Rows are points. Before rounding, the points of a table are all equally far from one centre. They may lie mostly on one side of it. Write the centre, to within rounding.

Points (9 x 3):
[[-36  71 -37]
 [-28   7 -17]
 [-28  47 -41]
 [ 26  41  -2]
 [-49   3   2]
 [-61  17 -11]
 [-77  29  10]
 [-76  64  -8]
 [-23   7  47]]
Centre: [-26  53  15]

Points (15 x 8):
[[ -34   40   19  -97    0  -31  -40   -9]
 [ -25   47    7  -89   23  -42    5    6]
 [ -34    1    9  -88   -4  -28   21   12]
 [ -14   49  -42  -66  -10  -55   -9   32]
 [ -43   26    5  -99  -17  -31   27   40]
 [  -7    8  -10  -85  -18  -58   -1   10]
 [ -10   24    2  -92   20   19   33  -43]
 [ -37    8    5  -54  -58   26   62    9]
 [ -32   18   -7 -109  -28  -28  -39   -7]
 [ -36   28  -39  -68   21  -10   23    9]
 [   2    5  -16  -44  -36  -36   50   -3]
 [ -26    9    8 -110   -1  -11   36   28]
 [ -25   47  -20  -49   38  -11   10   28]
 [  11   25  -36  -65   18  -38    8   32]
 [ -31   29    9 -108   27    2   11   32]]
Centre: [  9  57   1 -68 -37  17   1   9]

Points (21 x 14):
[[ 16 -87 -37  28 -44  41  43  14 -12 -12   4   9  45  95]
 [ -2 -28  -3  40 -26  50  -4   1 -10  -4  22   6  26 103]
 [ 25 -53 -59  50 -36  51  62  55 -16  25 -14  17  46  67]
 [ 55 -38 -43 -16  -9  20  62  23 -35  24   6  16  49  92]
 [ 11 -48 -65   8 -62  64  42  38   6  13 -12   2  71  81]
 [ 18 -25 -16   3 -69  44  70 -27  -2 -49  26  22  36  53]
 [ 36 -39 -55  46 -18  28  18  11 -24  25   3  22  36  88]
 [ 20 -55 -54  58 -53  14  38  -6 -27   0  13  -5  68  76]
 [  1 -45 -55  33 -46  55  17  52  20 -37  32  32  21  77]
 [ 83 -40 -40   9 -43  41   2   0 -16 -26  34  18  39   9]
 [ 26 -22 -63  40  -6  18  41  17 -35 -18   0 -19  32  62]
 [ 26 -27 -65  21 -35  16  33  30   8  -6  31  52  -4  86]
 [ 11 -28 -65   7 -12  86  57  42  23 -34  48   8  32  62]
 [ 27 -20 -38   7  -1  36  99  18  -4 -17 -12  38  34  67]
 [ 39   6 -32  57 -11  41  37  19  -7 -37  37  15   4  32]
 [ 19 -23  17  49 -41  37  34  -4 -12 -12  -4  15  16  82]
 [ 26 -53 -71  13 -38  15  78  25  -8 -31  21  17  10  70]
 [-31 -43 -31  57 -20  10  50 -19 -19  -4  -5  32  24  81]
 [ 13 -48 -24  51 -21  55  -3  13  10   7  27  11   9  97]
 [ 54 -34 -31  35 -20  55  51   8  21  -3  11  27  50  89]
 [ 14 -24 -51   8 -35  79  30  14 -11 -14 -19   5  73  58]]
Centre: [-12 -45  -6  -3 -19   8  37  28  19  29  43   9  50   7]
